Rows are points. Two turns around zero, p and q, are shown by what they do to some points. Write where each new point lands after one turn and then the other. Backwards means that the second turn is done in reverse. Each puzzle has new turns, and all numbers are rounded.

Turn p:
[ 0.02 -0.24] => [ 0.16 -0.18]
[ 0.36 -0.48] => [ 0.58 -0.17]
[-0.02  0.20] => [-0.14  0.15]
[-0.11  0.33] => [-0.29  0.20]
[-0.25  0.19] => [-0.31  0.00]
Turn q:
[-0.42 -0.02] => [-0.41  0.07]
[ 0.05 -0.20] => [ 0.01 -0.21]
[0.37 0.22] => [0.41 0.14]
Where do these land?
p, then q: [-0.22 -0.14] => [-0.14 -0.22]
p, then q backwards: [-0.10 -0.29] => [ 0.15 -0.27]
q, then p: [0.08 0.51] => [-0.14  0.50]
p, then q: [0.30 0.23] => [0.18 0.33]
q, then p: [-0.06 -0.31] => [ 0.07 -0.31]

Turn p:
[-0.02 -0.22 -0.14  0.24] => [-0.13  0.04 -0.02  0.33]
[-0.23 -0.11  0.31 -0.20] => [-0.19 -0.34  0.07 -0.21]
[ 0.21  0.19 -0.57 -0.41] => [ 0.27  0.32 -0.60 -0.18]
[ 0.20 -0.40  0.41 -0.05] => [ 0.13 -0.56  0.12  0.18]
[0.08 0.29 0.11 0.30] => [0.11 0.23 0.36 0.01]
[-0.25  0.24 -0.13  0.12] => [-0.21  0.30  0.07 -0.12]
Turn q:
[ 0.02 -0.16 -0.35  0.30] => [ 0.24  0.21 -0.35  0.13]
[-0.17 -0.15  0.25 -0.55] => [-0.47 -0.43  0.06 -0.09]
[-0.19  0.21 -0.28  0.43] => [ 0.15  0.48 -0.05  0.30]
[ 0.24  0.03  0.05 -0.36] => [-0.14 -0.15  0.04 -0.39]
[0.09 0.08 0.33 0.19] => [ 0.22 -0.10  0.31  0.06]
Where do these land?
p, then q: [-0.16  0.52  0.16  0.38] => [-0.19 -0.12  0.64 -0.04]
q, then p: [ 0.10  0.08 -0.23  0.11] => [ 0.16  0.19 -0.05 -0.13]
p, then q: [-0.05 -0.19 -0.38 -0.72] => [-0.27  0.30 -0.70 -0.22]
p, then q: [-0.02 -0.24 -0.01  0.07] => [ 0.12  0.01 -0.10  0.20]
q, then p: [0.28 0.34 0.18 0.15] => [ 0.32 -0.23  0.18 -0.24]
q, then p backwards: [-0.26 -0.29  0.02 -0.15] => [-0.12 -0.39 -0.04 -0.05]
p, then q: [ 0.10 -0.22  0.25  0.17] => [ 0.26 -0.23  0.01  0.17]
